Rows are points. Each copy is the shape, with its points in the same order, stretched, turned, moved and blurred by noise. Is it also mirrored, or only turned?

Shape:
[[ -3.2  -0.6 -12.1]
 [ -1.2  -3.2   0.9]
 [  0.2   0.2  -3.0]
 [  0.7   3.3   1.9]
 [  8.2   3.0   4.5]
 [ -0.3  -4.4   1.5]]
Copy 1, 6 rows:
[[-1.8 -6.7 -9.5]
 [-2.8  2.8  1.1]
 [-0.3 -2.3 -0.3]
 [-0.6 -2.8  6.0]
 [ 6.4 -0.1  9.2]
 [-2.0  4.3  0.7]]
Copy 1 is: mirrored
Copy 2 (6 x 3):
[[-10.2  -6.0  -1.9]
 [  1.2  -0.7  -3.0]
 [ -2.0  -1.3  -0.2]
 [  0.7   2.5   1.7]
 [  7.2   1.1   5.8]
 [  2.5  -1.6  -3.6]]
Copy 2 is: mirrored
Copy 3:
[[ 6.6 -8.4 -5.3]
 [-1.6  2.0 -3.5]
 [ 4.2 -1.4 -2.7]
 [ 2.1  1.2  1.7]
 [ 7.9  6.1  2.4]
 [-1.6  3.1 -4.3]]
Copy 3 is: mirrored
Copy 4 (6 x 3):
[[ 8.2  3.4 -7.4]
 [-4.5 -0.9 -0.8]
 [ 2.3  0.7  0.0]
 [-0.1  2.4  5.1]
 [ 1.7 -3.7 11.3]
 [-5.4 -2.4 -1.3]]
Copy 4 is: only turned

Shape:
[[-4.5  5.2 -1.2  0.1]
 [-4.4 -0.3  1.8  3.6]
 [ 7.7  5.0  5.1  1.7]
 [-5.2 -4.0  2.5 -6.1]
 [-2.3  0.5  0.1 -5.2]
 [ 4.7  4.1  2.5  3.2]
 [-3.7 -5.8 -2.7  1.6]
 [ 5.2  2.3  2.1 -5.2]
 [ 6.3  3.4  2.7  3.6]]
Copy 1:
[[  0.6   4.6  -1.4  -4.3]
 [ -5.3   0.7  -1.3  -3.3]
 [ -1.0   8.0 -11.3   9.7]
 [  5.2  -7.7   3.6   0.1]
 [  5.8  -1.4   1.0   0.1]
 [ -3.2   8.3  -8.1   5.4]
 [ -6.2  -2.0   7.2  -3.5]
 [  6.6   3.3  -4.1   9.0]
 [ -3.8   8.5  -8.6   6.9]]
Copy 1 is: mirrored
Copy 2 (9 x 4):
[[-4.7 -0.2 -3.7  3.5]
 [ 1.6 -0.4 -1.3  4.4]
 [-4.6  1.2  6.1 -2.2]
 [ 1.0 -8.8 -2.5  0.3]
 [-2.6 -5.0 -3.1 -1.8]
 [-2.9  1.8  3.3 -0.7]
 [ 5.8 -2.1 -3.9  0.8]
 [-4.9 -3.5  1.5 -5.7]
 [-2.3  2.3  4.3 -1.8]]
Copy 2 is: only turned
Copy 3 (9 x 4):
[[-0.4  6.9 -1.6  0.7]
 [-5.2  6.4  2.5 -3.1]
 [-3.7 -0.7 -1.7  8.3]
 [ 2.6  0.8  4.1 -2.1]
 [ 3.6  1.1 -0.5  0.8]
 [-4.9  1.5 -2.1  4.8]
 [-3.4  2.2  0.6 -7.1]
 [ 3.2 -3.7 -2.5  6.6]
 [-5.3  0.2 -2.3  5.1]]
Copy 3 is: only turned
Copy 4 (9 x 4):
[[ 6.3  0.9  2.9  2.7]
 [ 0.6 -1.8  4.4  0.6]
 [ 6.8 -5.1  1.6 -4.7]
 [-1.5  4.4  9.2 -5.2]
 [ 3.8  3.8  4.7 -2.7]
 [ 6.3 -4.3 -0.3 -1.7]
 [-2.4  2.3  0.3 -0.2]
 [ 6.6  1.7  2.0 -6.6]
 [ 6.4 -5.2 -1.1 -2.9]]
Copy 4 is: only turned

Shape, 12 rows:
[[-3.7  5.1 -2.9 -2.1  4.3 -5.7]
 [ 3.8 -8.6 -2.1  1.5 -2.7  6.6]
 [ 1.8  2.1 -1.3 -2.4  9.2 -2.7]
 [ 0.1 -4.5  6.0  6.0  0.0 -3.1]
 [ 0.7  4.8  5.5 -6.2  2.1 -5.7]
 [-9.0 -6.0 -5.5  1.0  4.1 -1.8]
 [ 2.2  3.8 -5.0  6.4  0.9  6.9]
 [ 3.6 -6.8  4.5  6.3  3.7  5.2]
 [ 2.1  3.7  5.6 -3.8  0.8  0.5]
 [-1.2 -6.1  7.6 -4.3 -0.2  4.7]
 [ 0.9  1.5  7.6  1.7  7.7  1.5]
 [-3.0  3.2  5.6 -0.7 -3.2 -3.4]]
Copy 1:
[[-5.9  8.1  4.1  1.2  0.9 -5.4]
 [ 4.9 -2.7 -2.7 -0.7 -7.3  1.6]
 [-8.2  8.9 -1.1 -2.6  1.9 -0.6]
 [-1.7 -8.1  0.2  1.8  1.5 -4.6]
 [-3.8  5.2  0.7 -7.1  1.0 -6.1]
 [-0.6  3.9  2.1 12.1  2.6 -5.4]
 [-3.6 -2.5  3.5 -3.6 -5.1  5.6]
 [-2.4 -8.0 -3.9 -1.0  0.6  3.9]
 [-2.2  1.5  0.0 -9.0  0.2 -0.1]
 [ 4.6 -3.3 -3.8 -3.8  2.6  0.5]
 [-7.5 -2.2 -2.0 -5.2  6.5  3.0]
 [ 0.9 -2.7  4.4 -3.1  0.2 -5.8]]
Copy 1 is: mirrored
Copy 2 (12 x 6):
[[-5.9 -0.7 -5.1 -0.6  0.1 -2.8]
 [ 6.5  3.2  3.4 -1.0  0.9 -1.9]
 [-1.5 -5.4 -5.6  3.8  2.2 -4.9]
 [-1.3 -0.2  1.7 -1.1  8.1  3.1]
 [-2.9  1.2 -8.2  5.8  3.2  0.6]
 [-5.6  1.6  5.2 -2.7  1.6 -8.2]
 [ 1.4 -5.1  1.7 -2.2 -3.5  3.0]
 [ 5.0 -3.9  4.4  1.8  6.4  0.4]
 [-0.1 -0.4 -4.1  6.3  2.0  1.4]
 [ 2.3  3.0  3.2  7.2  4.1 -2.1]
 [-0.6 -6.8 -0.4  5.6  6.6  0.7]
 [-4.3  4.2 -1.6  2.3  2.8  4.1]]
Copy 2 is: mirrored
